Each row is a point. Examples show where two turns around zero, p and q, send a point. Where does a point land after both, in the order given? Backwards means that the second turn is done in reverse. Each puzzle has new turns, and all numbers are rounded.

Turn p:
[35 -3 -6] => [ -1  30 -19]
[-26 -66 -47] => [-40 -51 -56]
[29 54 27] => [22 49 40]
[-23  19   0] => [ -5 -12  27]
[-16  -5  27] => [ 25 -18   7]
Turn q:
[-17 -29 -24] => [-15  12 -37]
[-21  14 -22] => [ 18  26 -12]
[42 61 51] => [ 32 -31  78]
[ 1  8 32] => [-11  -2  31]
[  9 -58 -46] => [-20 -18 -70]
[-14   3  10] => [-7 13  9]
Where do these land?
p, then q: [35 31 27] => [ 33 -16  40]
p, then q: [-14 -18 -39] => [-16  33 -26]
p, then q: [33 -1 43] => [ 38 -37  11]
q, then p backwards: [-54 -12 -31] => [ 61  -7 -15]

Turn p:
[-76 -38  17 -30] => [ 17 -39  81   6]
[ -9  11 -29 -24] => [-32  -8   7  22]
[ 14  48  16 -17] => [-18  51   1   9]
[ 19  28 -26  34] => [  3  10 -47  26]
[ 16 -19  -5  31] => [ 19 -16 -29 -12]
[ 13  19  51 -39] => [-12  50  33 -30]
[ 23 -49 -25  43] => [ 21 -49 -46 -21]
Turn q:
[13 23 11 42] => [-16  11  31  35]
[-10  39 -18 -37] => [ 20 -24 -41  26]
[ 49 -59  13  53] => [-40   4  75 -40]
[-20   0  26 -23] => [ 35  15 -10  -6]
[ 18   8 -76 -35] => [-31 -64 -48  -5]
[-42  12  11  13] => [  4  40 -17  16]
[ -7 -23  35 -13] => [ 30  18  12 -25]
Where do these land?
p, then q: [-24  50  15 -32] => [15 36 16 51]
p, then q backwards: [ 50 -25   1  58] => [-37 -13 -17 -68]
p, then q: [ 39 -29  22  26] => [  8 -52 -24 -16]
p, then q: [ -5 -28   1 -12] => [ 17   3   1 -25]
p, then q: [-9  4 16 59] => [-26 -47  30   7]
q, then p: [-37  10 -19 -54] => [-44 -34 -39  11]
q, then p: [-15  19 -37 -45] => [-22 -52 -27   7]
